Rows are points. To make a cloud, some directions were put in groups of two or more. Within a group, all points are equally far from the middle, so they leave a hole (a ring in 2 directions, a hollow ball in 3). The other directions are filled evenly. Then the cloud was stretched, turned, moved and blurred a little. Count the holes, and give their numbers of directions, smallest first.

Cloud (15 x 2):
[[ 0.46  0.49]
 [-0.15 -0.46]
 [-0.17  0.63]
 [ 0.41 -0.29]
 [-0.25 -0.11]
 [ 1.03  0.06]
 [ 0.22  0.31]
 [ 0.42 -0.56]
 [ 0.39  0.58]
 [ 0.44  0.43]
 [ 0.41 -0.37]
 [-0.01 -0.52]
 [ 0.52 -0.23]
 [-0.12 -0.62]
 [ 0.07  0.50]]
Holes: 0

Cloud (22 x 3):
[[-0.29  0.66  0.04]
 [-0.22 -0.74  0.05]
 [ 0.40  0.27 -0.62]
 [-0.61  0.18  0.32]
 [-0.12 -0.66  0.19]
 [-0.51 -0.43 -0.42]
 [ 0.06  0.48 -0.59]
 [-0.68  0.33 -0.06]
 [-0.20 -0.35  0.42]
 [-0.33 -0.49  0.33]
 [-0.09  0.65 -0.39]
 [-0.45  0.42 -0.43]
 [-0.33  0.53 -0.44]
 [-0.55 -0.18  0.39]
 [-0.19 -0.61 -0.52]
 [ 0.35 -0.36 -0.64]
 [-0.76 -0.15  0.13]
 [-0.61 -0.13 -0.43]
 [ 0.50  0.10 -0.60]
 [-0.21  0.68 -0.29]
 [ 0.27 -0.66 -0.36]
 [ 0.56 -0.23 -0.08]]
Holes: 1 (3)

Cloud (30 x 4):
[[-0.52 -0.26  0.09 -0.40]
 [ 0.07  0.71 -0.64 -0.26]
 [-0.06  0.39  0.20 -0.30]
 [-0.31  0.35 -0.30 -0.32]
 [-0.34  0.23  0.27  0.11]
 [-0.81  0.48 -0.58  0.60]
 [-0.09 -0.03 -0.23  0.55]
 [-0.50 -0.61  0.06  0.33]
 [-0.39 -0.32  0.03 -0.02]
 [ 0.55 -0.03  0.38  0.08]
 [ 0.58  0.04 -0.14  0.29]
 [-0.59 -0.55  0.27  0.50]
 [-0.91 -0.02 -0.53  0.38]
 [-0.31  0.47 -0.13 -0.64]
 [-0.05  0.74  0.37  0.36]
 [-0.49  0.03 -0.39  0.72]
 [-0.63  0.21  0.36 -0.57]
 [ 0.47 -0.23 -0.08  0.25]
 [-0.80  0.44 -0.55  0.77]
 [-0.65 -0.63  0.23  0.04]
 [-0.40  0.10 -0.64 -0.11]
 [-0.22  0.30  0.07 -0.85]
 [ 0.15  0.81 -0.64  0.19]
 [-0.62  0.16 -0.49 -0.12]
 [-0.78 -0.35 -0.75 -0.18]
 [-0.02 -0.39  0.45  0.44]
 [-0.06  0.12 -0.20  0.77]
 [-0.39  0.46 -0.26 -0.66]
 [ 0.05  0.36 -0.26  0.09]
 [-0.12  0.61  0.46  0.03]]
Holes: 0

Cloud (30 x 4):
[[-0.21  0.11 -0.48 -0.73]
 [ 0.08 -0.33  0.22 -0.67]
 [-1.00  0.20 -0.21 -0.30]
 [ 0.05 -0.12  0.34  0.60]
 [-0.10 -0.41 -0.27 -0.60]
 [-0.79 -0.29 -0.29  0.16]
 [-0.09  0.29  0.43 -0.81]
 [-0.32 -0.50 -0.45  0.02]
 [-0.60 -0.38  0.74 -0.14]
 [-0.35 -0.58 -0.34 -0.15]
 [-0.56  0.55 -0.10  0.32]
 [-0.58  0.25  0.88 -0.07]
 [-0.01 -0.20  0.69  0.38]
 [-0.43  0.65  0.17  0.34]
 [-1.02  0.12 -0.21 -0.19]
 [ 0.18 -0.16 -0.22  0.52]
 [-0.75 -0.55  0.18 -0.23]
 [-0.21 -0.44 -0.51  0.13]
 [ 0.36  0.60  0.35 -0.19]
 [-1.06  0.03  0.03 -0.39]
 [-0.16 -0.17 -0.18  0.61]
 [ 0.54  0.34  0.31 -0.13]
 [-0.30 -0.39 -0.44  0.26]
 [-0.64  0.29 -0.10  0.48]
 [ 0.30 -0.18  0.47 -0.49]
 [-0.89  0.28 -0.10 -0.62]
 [ 0.51  0.01  0.48 -0.16]
 [ 0.07 -0.29  0.20 -0.71]
 [ 0.13  0.56 -0.45 -0.09]
 [ 0.33 -0.25  0.52 -0.36]]
Holes: 2 (2, 2)
